Each row is a point. The points of each table are mixes of a few directions, plus a little noise. Count the directions of each table, and those that both share. Where both have some left over, give the other angles between the two spaces (their principal angles), to ten degrees, smallest first.
In the rows, zero is written as 128.

First (5 x 3):
[[113 136 189]
 [118 134 172]
 [134 125 104]
 [140 121  75]
 [135 124 100]]
Second (7 x 3):
[[108 139 212]
 [128 128 129]
 [145 119  59]
 [124 130 144]
 [135 124 101]
 [133 125 106]
 [124 130 147]]
Directions: first 1, second 1, shared 1

First:
[[143 113 156 122 168  50 165 150]
 [115 126 114 152 109 159 110 112]
 [127 114 116 132 105 170  90 111]
 [103 156 123 116 165  87 141 126]
 [124 113 118 163  95 172 108 114]
 [146  88 139 144 117 128 114 127]
 [120 185 123  59 161 110 143 140]
 [137 123 126 129 107 157 119 127]
 [120 193 124  96 137 129 173 147]
 [146  70 144 168 117 116 117 125]]
Second (7 x 8):
[[136 128 161 126 131 129 159 128]
 [159  89 117 139  90 158  96 137]
 [143 121 159 129 124 134 154 130]
 [ 67 202 139 107 199  71 179 111]
 [111 132  78 130 127 124  84 127]
 [146 102 111 135 102 147  98 134]
 [135 121 129 129 122 133 126 130]]
Directions: first 4, second 2, shared 1; angles 40

First (8 x 12):
[[164  89 122 159 100 157 158 124 120 120 101  76]
 [106 146 125 133 138 114 126 157 131 153 138 125]
 [181 118 167 158 125 136 132 109 169 162 167 158]
 [ 89 155 147  99 153 116 109 107 140 118 155 144]
 [129 130  94  95 137 134 125 124 108 161 127 129]
 [ 84 145 127  95 141  82 121 116  99 122 165 151]
 [ 83 144  87 108 135 146 120 162 108 103  68  85]
 [190  98 154 178  95 139 134 126 148  86 103 155]]
Second:
[[130  83 159 157 116 134 126 100 103 185  69 145]
 [116 155  93 102 140 115 127 156 150  91 188 104]
 [126 137 172 142  80 167 127 111 120 132  85 161]
 [109 124 149 134  90 150 123 124 126 142 115 139]
 [138 159 150 128 106 153 132 124 131 100 115 149]
 [122 138  96 110 150 109 127 148 141 109 172 105]
 [137 124 162 145 106 150 130 108 115 141  83 153]
 [161  99  91 131 206  75 135 125 119 142 133 103]
 [114 134  80 104 158  98 125 157 146 110 192  92]]
Directions: first 6, second 3, shared 0; angles 40, 60, 80

First:
[[157 132  91 157 179 124 115 106 145 184 112 173  83  98 142 135 143 159
  112 161]
 [116 135 112 127 128 144  90 123 137 149 135 143 114 124 152  98 130 121
  124 146]
 [105 116 109 154 132 137 117 115 116 169 141 155 112 123 131 149 140 175
  101 123]
 [108 110  75  91 200  96 156 121 128 147  62  78  80 107 142 192 135 138
  139 146]
 [162 141 137 129  87 123 130 111 135  76 149 121 141 110  99 114 148 102
  131 152]
 [125 114 147 131 139 128 149 163 126 132 126 135 169 170 130 129  90 129
  139  96]
 [132 132 158 115  46 136 123 135 127  47 171 103 188 148  99  93 125  79
  141 129]
 [118 144 193 119 113 136 143 149 109 119 128 118 136 143 129 115 115 119
  136  72]]
Second, 11 rows:
[[115 100 129 112  68 142  87 175 103  76 158  87 140 158 142 105 123 107
  136 115]
 [164 154 152 136 165 115 122 130  78 137 121 115 149 121 134 150 124 132
  146  99]
 [144 159 125 111 145  90 128 162  98 154 108 104  89 122 148 129 123 110
  147 118]
 [129  79 142 132 155 160 123 136 187 114 119 180 139 158 133 115  96 120
  113 140]
 [ 78 133 103 116 108 117 125 125 120 153 135 121 111 128 132 134 132 131
  118 134]
 [156 114 136 145 140 156 142 120 176 120 115 152 127 126 127  98 129 140
  127 136]
 [119 163  94 141  49 132 155  84 126 120 147  80 115  79 100 102 196 163
  128 142]
 [ 80 133  81 112  94 124 147 135 179 170 113 126  55 118 142  84 145 135
  119 156]
 [137 109 132 104 179  87 140 150 160 130 104 173 101 146 123 161  87  78
  120 158]
 [147 110 164 141 142 138 108 109  88  80 155 135 205 142 105 175 114 124
  124 112]
 [138 153 148 160 164 147 131  81  91 156 131 134 177 110 122 153 140 171
  129  98]]
Directions: first 6, second 6, shared 2; angles 40, 50, 60, 60

First:
[[126 127 144 136 132 114  99 104 119 156 136 148 125 131  97 147 150 139
  117 108 134  99 126 161 119 146 109 138 137 128 131 117]
 [134 139  91 102 106 133 180 151 150 126 138 119 132 112 175 128 110 108
  150 138 125 150 145  88 161 111 100 125 164 135 107 128]
 [114 141  84 117 105 112 185 144 161 151 118 156 133 114 156 142 104  91
  168 128 133 108 155 109 176 133  61 105 185 141  94 117]
 [142 127 153 122 132 121  85  98 108 156 162 131 124 127 100 149 167 157
  101 104 132 118 119 159 107 137 120 162 134 127 138 118]
 [114 121 139 152 141 127 117 129 125 115 100 134 127 140 110 117 117 123
  130 135 129 115 123 139 118 136 150 109 100 124 136 132]
 [129 130 105 136 126 146 164 159 139  83 104 107 127 127 162 102  96 106
  144 158 121 155 135  88 139 107 155 103 107 125 127 138]
 [160 142 124 159 131 129 100 111 114 121 145 125 111 121 113 147 155 133
  109 123 128 113 135 137 120 125 117 138 119 119 139  99]
 [142 127 135 107 125 136 122 126 120 128 152 109 129 124 138 127 140 145
  114 126 125 153 120 121 119 117 140 151 129 128 132 134]
 [ 92  97 178 122 153 133 100 129 114 117  98 123 144 156 102  93 113 148
  118 132 127 140  95 149  91 138 202 123  79 126 146 169]]
Second (11 x 32):
[[ 97 120 114 159 138 136 147 152 144 109  67 140 129 145 130 107  92 110
  158 148 125 100 124 126 146 143 127  76 116 127 123 140]
 [109 117 117 129 127 133 147 115 147 144 128 139 131 138 114 126 136 115
  127 135 102 127 139 113 129 140 112 127 141 123 133 124]
 [131 121 128 117 127 139 122 118 129 141 147 120 126 131 124 131 149 143
  115 126 113 134 122 124 122 132 117 145 140 125 134 128]
 [126 128 128 132 130 130 127 134 127 123 119 127 127 130 131 125 122 130
  132 130 131 123 123 130 130 129 130 120 124 129 127 131]
 [126 118 125 117 127 142 127 114 134 146 147 122 127 134 120 131 152 141
  114 128 105 134 124 120 123 136 112 145 144 123 136 127]
 [137 119 132 118 132 155 107 128 120 133 140 105 122 135 134 127 150 166
  114 127 116 129 101 132 124 134 118 141 137 126 135 138]
 [ 95 117 113 163 141 143 144 157 144 105  59 136 127 149 133 103  90 116
  160 151 123  95 116 128 148 146 125  70 115 127 123 145]
 [123 121 124 126 129 138 130 123 133 136 131 126 127 134 124 127 138 134
  123 131 114 127 125 123 127 135 119 131 136 125 132 129]
 [131 117 128 117 130 151 117 121 128 141 144 112 124 136 127 128 153 156
  113 128 107 131 111 126 123 136 113 144 142 124 136 133]
 [145 131 136 116 127 133 110 125 115 131 149 114 125 123 133 134 143 150
  115 120 132 137 117 134 122 122 130 147 130 129 130 129]
 [186 200 163 114  99   7 128 122  85 101 177 170 142  55 138 169  83  48
  138  83 241 171 204 150 114  54 206 162  81 150 100  85]]
Directions: first 4, second 3, shared 1; angles 60, 80

First (10 x 32):
[[134 133 141 119 122 135 139 131 112 127 130 134 120 130 141 137 126 146
  122 130 123 116 122 111 123 124 126 128 133 134 111 119]
 [109 105  96 136 162 114 125 131 144 112 134 105 168 116  67 110 153 125
  156 128 161 135 125 183 201 155 142 114 182 104 136 151]
 [151 146 175  95 102 155 166 140  72 127 133 152  96 134 178 160 119 189
  103 136 106  85 108  62 101 110 119 129 141 150  69  96]
 [110 119  87 165 140 102  81 111 191 139 118 112 144 127 101  98 124  51
  142 117 136 179 156 179 117 134 131 136  78 115 200 155]
 [142 129 164  86 129 155 185 151  58 107 143 138 126 124 135 157 144 221
  123 141 133  69  92  89 173 133 130 112 213 134  43 105]
 [134 144 132 146 102 123  99 113 155 151 116 139 100 139 169 126 100  79
  110 120 101 155 150 109  49 105 117 147  41 142 169 124]
 [135 140 137 134 109 129 115 121 137 142 121 138 107 136 160 131 110 106
  114 124 109 139 139 108  76 112 120 140  77 140 145 121]
 [118 113 113 126 150 124 136 134 126 114 134 115 153 120  90 121 147 142
  146 131 150 123 120 157 183 146 137 116 177 113 118 139]
 [110 116  90 158 144 105  92 116 179 133 122 111 149 125  94 101 130  69
  145 120 141 168 149 179 136 138 133 131 101 113 184 153]
 [136 134 145 115 119 138 143 133 106 127 130 136 117 130 145 140 126 152
  119 131 121 111 120 104 120 122 125 128 136 136 105 116]]
Second:
[[118 136 103 138 157 104 111 115 128 117 141 123 139  99 111 130  81 131
  189 131 154 140 122 169 152 123 160 146 154  79 120 147]
 [ 92 102 143  89 165 150 132 153 115 110 203 121 167  80  93 123 135 117
  149 155 105 103 125 101 148 107 156  75 140 118  90  99]
 [145 154 154 111 113 145 148 134  98 138  93 123 109 169 152 158 125 187
  113 113 132  96 109 112 147 133 103 125 155 141  96 117]
 [197  82  83 134 161 109 139 148 188 173 139  25 143 129 128  88 187 211
   74 189 180 135 101 165 164  79 137 189 137 194 143 121]
 [109 141 135 123 131 134 124 126 114 119 116 136 133 138 114 141 115 125
  150 108 128 120 128 136 152 146 123 107 147 107 120 134]
 [ 92 140 136 125 133 142  99 129 148 136 104 117 145 161 100 133 128  84
  136  92 114 131 145 142 151 149 101  79 106 120 154 129]
 [137 102 134 123 117 134 156 139 114 114 150 147 129 110 130 116 167 132
   96 148 118 122 125 100 115 132 134 129 138 150 117 121]
 [133 100  90 150 145  98 120 120 154 118 162 127 140  81 115  95 129 102
  143 158 144 160 134 153 112 114 164 163 121 118 150 143]
 [101 122 122 153 104 113 129 108 111  88 140 205 120  90 122 118 119  53
  148 118 111 156 151 120  82 162 148 133 121  94 146 152]
 [135 159 156 131  88 143 115 120 131 152  89 142  92 171 174 146 112 106
   94 101  96 131 142  93  69 122  91 126  63 152 148 115]
 [147 171 152 130  94 136 132 118 106 144  67 141  90 183 168 161 107 157
  114  93 125 117 123 115 115 140  91 137 123 135 123 129]]
Directions: first 2, second 6, shared 2

First, 10 rows:
[[128 129 127 128 129 127 132 127 130 126 125 129 129 127 129 125 127 127
  128 130 125 128 124 127 127 128 127 129 127 129 122 131]
 [127 122 134 129 123 132 106 135 120 139 141 124 124 131 121 143 131 131
  129 120 141 128 149 132 134 129 135 123 133 124 156 114]
 [127 123 133 129 124 131 111 133 122 137 138 125 125 130 122 140 130 130
  129 121 138 128 144 131 133 129 133 124 132 125 150 117]
 [127 119 137 130 120 134  97 137 117 143 146 123 123 133 118 149 132 132
  129 116 145 128 157 134 137 130 138 120 135 123 167 108]
 [129 136 120 126 135 122 157 119 138 114 111 133 133 124 137 109 124 124
  126 139 112 128 101 123 120 126 119 135 122 133  91 147]
 [129 132 124 127 131 125 141 124 133 122 120 130 130 126 132 119 126 126
  127 133 121 128 116 126 124 127 124 131 125 130 111 136]
 [126 115 140 131 118 137  85 141 113 150 154 121 121 134 114 157 134 134
  131 111 153 128 169 135 140 130 142 118 137 120 183 100]
 [126 112 143 131 115 139  72 145 109 156 161 119 119 136 110 166 135 135
  131 107 159 128 180 138 144 131 145 115 140 118 199  92]
 [132 156 102 122 151 109 224  98 161  80  71 143 144 114 159  64 116 115
  122 165  74 129  39 112 101 123  99 151 108 145   7 190]
 [129 136 120 126 135 122 155 119 137 114 112 132 132 124 137 109 125 124
  126 139 112 128 103 123 120 126 120 135 122 133  93 146]]
Second, 8 rows:
[[110 144 120 121 141 113 138 119 139 148 118 126 130 100 132 119 152 144
  142 115 125 125  88 131 102 144 146 129 111 134 127 118]
 [142 153 119 112 124 119 127 115 138 133 103 133 119 114 164 154 112 140
  128 132 132 125 113 150  78 151 147 121 114 101  89 147]
 [140  91 146 146 109 152 129 152 123 107 166 133 115 159 115 119 104 101
  135 144 101 133 178 137 169 102  92 148 166 126 124 155]
 [137 126 133 126 133 145 116 144 116 124 139 142 121 152 102 120 127 126
  110 131 130 132 154 133 157 117 123 122 153 137 151 127]
 [136 125 145 136  96 107 118 110 130 114  95 100 158 120 179 185  91 123
  110 122 137 125 117 121  96 145 142 145  97  98  97 116]
 [ 91 116 123 138 155 129 144 137 127 145 157 128 132 116  77  71 182 130
  151 114 121 129 108 103 170 110 116 128 133 173 178 102]
 [127 123 111 130 138 132 133 117 125 121 135 127 123 133 118 109 137 120
  138 141 144 126 138 103 143 111 110 107 122 135 136 131]
 [141 147 129 116 129 127 117 128 126 132 110 137 125 130 137 147 120 139
  109 125 135 127 125 147 109 143 147 122 130 118 123 129]]
Directions: first 1, second 5, shared 0; angles 50
